Each row is a point. Each copy is the shape, with its points in the same order, stretched, turned, moved and blurred by noise. Is it also mirrored, or only turned?
In the rows, 128 means zero.

Shape:
[[126 115 121]
 [108 143 175]
 [107 174  92]
 [137 137 167]
 [148  86  96]
 [160 107 176]
 [127 132 120]
 [152  96 142]]
Copy 1, 8 rows:
[[134 114 134]
 [ 97 163 108]
 [168 119  93]
 [115 163 130]
 [152  83 165]
 [107 162 158]
 [142 122 128]
 [124 127 160]]
Copy 1 is: only turned
Copy 2:
[[154 108 139]
 [ 93 117 124]
 [116 134 197]
 [118 134 109]
 [206 102 133]
 [149 133  76]
 [143 122 145]
 [175 115 101]]
Copy 2 is: mirrored

Shape:
[[137 117 122 144 133 142]
 [139 123 144 176 116 120]
 [139 124 163 110  73 134]
 [126 145 127  98 139 231]
 [166 127 113 132 104 109]
 [156 142 162 132 148 110]
 [164 123 115  93 136 172]
 [127 125 106  90 152 109]
 [128 117 172 139 145 115]
 [133 150 111 144 149 116]]
Copy 1, 10 rows:
[[125 121 129 134 156 150]
 [156 128 140 166 160 143]
 [104  92 173 160 139 119]
 [ 46 112 179  78 141 192]
 [142  98 117 166 125 151]
 [177 122 144 127 113 131]
 [102  84 136 101 127 170]
 [114 135  98 103 117 111]
 [156 133 153 120 148 102]
 [141 151 111 134 122 149]]
Copy 1 is: only turned
Copy 2:
[[131 132 108 134 106 145]
 [149  95 105 159 103 113]
 [140  73 176 104 107 134]
 [152 149 169 108  88 249]
 [104  92 108 102 124 115]
 [164 113 128 119 151 120]
 [118 135 136  64 106 183]
 [ 96 161 138  99 161 141]
 [175 132 137 142 131 106]
 [125 132 102 143 151 143]]
Copy 2 is: mirrored
Copy 3 (10 x 6):
[[147 121 135 130 140 117]
 [130  99 112 148 149 114]
 [128  89  98 106  86 129]
 [175 167 138  87 134 165]
 [141 122 115 131 121  78]
 [ 95 120 122 105 142 108]
 [160 147 141  85 128 112]
 [121 144 165 117 106 104]
 [ 98  92 134 113 132 138]
 [125 155 137 145 146 101]]
Copy 3 is: mirrored
Copy 4, 10 rows:
[[138 108 134 136 118 114]
 [ 98 118 150 138  83 131]
 [131 169 109 102 101 162]
 [166  94  28 141 183 121]
 [130 148 153 153  88 115]
 [ 92 136 173 145 138 129]
 [173 122 107 155 156 121]
 [150 149 153 115 165  77]
 [103 123 167 103 138 140]
 [104 126 147 149 132  76]]
Copy 4 is: only turned

Shape, 13 rows:
[[121 135 154 153 190 138 129  79 127]
 [129 136 106 165 120 130 101 152 156]
 [107 122  79  87 176 138 100 131 142]
 [136 152 127 152 143  99 137 148 164]
 [159 122 148 120 192 170 140 107  93]
 [127 113  81 151 117 167 114 151 104]
 [164 134  90 118 120 122 126 102 142]
 [111 170  94 140 106 153 112 143 130]
 [128 157 133  90 144 110 154 137 101]
 [121  99 146 110 107  95 150 132 127]
 [141  92 150 102 116 125 110 138 126]
 [125 150 140 131 127 151 172  93 145]
 [ 83 114 145  86 103 134 157 164 167]]
Copy 1, 13 rows:
[[153 160 174 132 156 154 139  89 157]
 [126 142 110 156 120 116 107 164 152]
 [102  96 125 114 142 161 104 140 202]
 [112 154 110 120 145  96 122 132 144]
 [178 126 187 120 158 160 104  80 150]
 [147 117 115 141  96 155  93 173 152]
 [137 118  96 111  95 111 139 114 163]
 [116 141  84 148  97 146  96 132 146]
 [127 123 105  78 140 129 111  93 117]
 [121 124 127 100 127 113 153 144  97]
 [126  92 147 132 141 121 124 147 116]
 [118 160 142 115 107 127 144  94 118]
 [ 67 120 143 114 127 129 119 174 101]]
Copy 1 is: only turned
Copy 2, 13 rows:
[[175 111 134 165 157 224 133 147 133]
 [107 131 111 141  66 143 151 136  98]
 [170 136  93 178  73 131 132  65 143]
 [119 167 105 126  92 146 136 181 130]
 [193  56 114 147 170 170 110 128 175]
 [111  72  91 136 104 121 165  80 112]
 [160 109 143 104  75 121 171 140 142]
 [119 104  87 109  61 145 142 109  85]
 [155 128  95  96 139 113 103 134 143]
 [101 146 162 103 149 111 124 123 151]
 [120 112 174 131 124 102 100 112 147]
 [130 105 133  86 113 201 141 137 163]
 [ 66 157 129 105  92 133  88  75 173]]
Copy 2 is: only turned

Shape (18 x 12):
[[112  73 157 167 115 129 111 160 132  72  98 111]
 [110 122  75 159 107 159 110 123 116 129 167 116]
 [140 137 147 112 126 148 101 146 120 175 118  98]
 [142 135  68 146  82 180 134 154 114 167 133  99]
 [149  53 125 147 116 116 119 156 172  82 117 137]
 [109  88 151 129  81  89 116 139 148  66 111 100]
 [107  60 163 156 101  74 159 171 138 104 118 129]
 [130 152 120  83 104 114 111 178 141 138 140  87]
 [164 179  68 135 127 158 128 152 104 136 157 100]
 [100 176 126 102 117 156 129 151 161 151 142 112]
 [151 151 129 112 120 126 123 106 119 173 135 137]
 [100  99 121 143  91 115 126 152 112  85  90 142]
 [107 118 122  89 139 151 126 136 111 174 154 110]
 [116 125 119  91 127 155 171 113 118 130 116  84]
 [120 149 114  95 147 128 114 183 123 124 125 124]
 [158 151 101 194 112 199 152 120  91 152 190 107]
 [115  66 133 151 109  93 113 146 116  88 125  99]
 [108 146 102 134 148 114 128 136 147 158 109  86]]
Copy 1, 18 rows:
[[124 177 126 146 105 158 159 164 151 138 106 127]
 [ 93 117 130 135 122  91 158 107  99 154 155 115]
 [122 138  95  96 151 105 137 130 128 109  87  88]
 [106 142 113 131 146  56 164 105 102 106 111 108]
 [136 182 120 121  97 121 152 186 166 133 152 119]
 [102 149  86 162 118 141 156 153 190 147 110 157]
 [138 170 131 167 154 141 141 186 170 135 130 121]
 [108 125  81 110 152  92 158  82 187 114 105 114]
 [ 97 136 122 100 152  87 144  48 110 104 144 120]
 [ 70  84 121  93 140  88 147 103 155 138  99 141]
 [110 112 108 110 165  93  96 132 108 109 127 113]
 [124 136 133 180 122 125 131 141 145 110 105 135]
 [125  92 114 106 158 107 153 129 126 119 125 100]
 [112  98 104 118 151 131 167 135 131 106  98 181]
 [130 114 131 107 139 111 139  84 165  98 111 103]
 [ 62 151 150 103 158 118 153  98  53 131 171 127]
 [142 167 104 161 127 140 158 149 154 141 131 115]
 [142 118 109 108 147  75 136 112 133 151  89 125]]
Copy 1 is: mirrored
Copy 2 (18 x 12):
[[115 119 125  71 150 105 138  85  95  75 145 118]
 [172 106 123 110 148 171 148 101 100 124 103 142]
 [158  83 112 130 132 143 121  93 160 129 120 131]
 [139  78  90 125 138 207 149 107 116 137 100 139]
 [114 160 120 110 172 118 171  74 105  91 155 102]
 [110 110 148  95 155  91 165 103 105  79 154 157]
 [ 95 144 142  81 118 111 181  99 131  66 137 120]
 [155  71 132 159 144 136 173 117 135 126 144 112]
 [157  83 123 160 123 184 123 127  97 168 127 123]
 [143  55 147 132 163 140 155 121 141 136  92 107]
 [147 115 132 139 127 147 115 122 168 142 110 167]
 [105 125 111  73 147 122 146 150 107  90 132 150]
 [174 103 117 103 134 149 153 111 176 143 114 133]
 [113  87 122  77 128 132 138 131 149 169 118 175]
 [151  99 115 131 142 127 151 144 129 138 139  88]
 [152  87 151 118 115 221  97  77 110 144  93 138]
 [138 135 125  88 126 110 160  91 104  84 152 146]
 [140  83 114 127 115 111 154 112 115 149  90 131]]
Copy 2 is: only turned
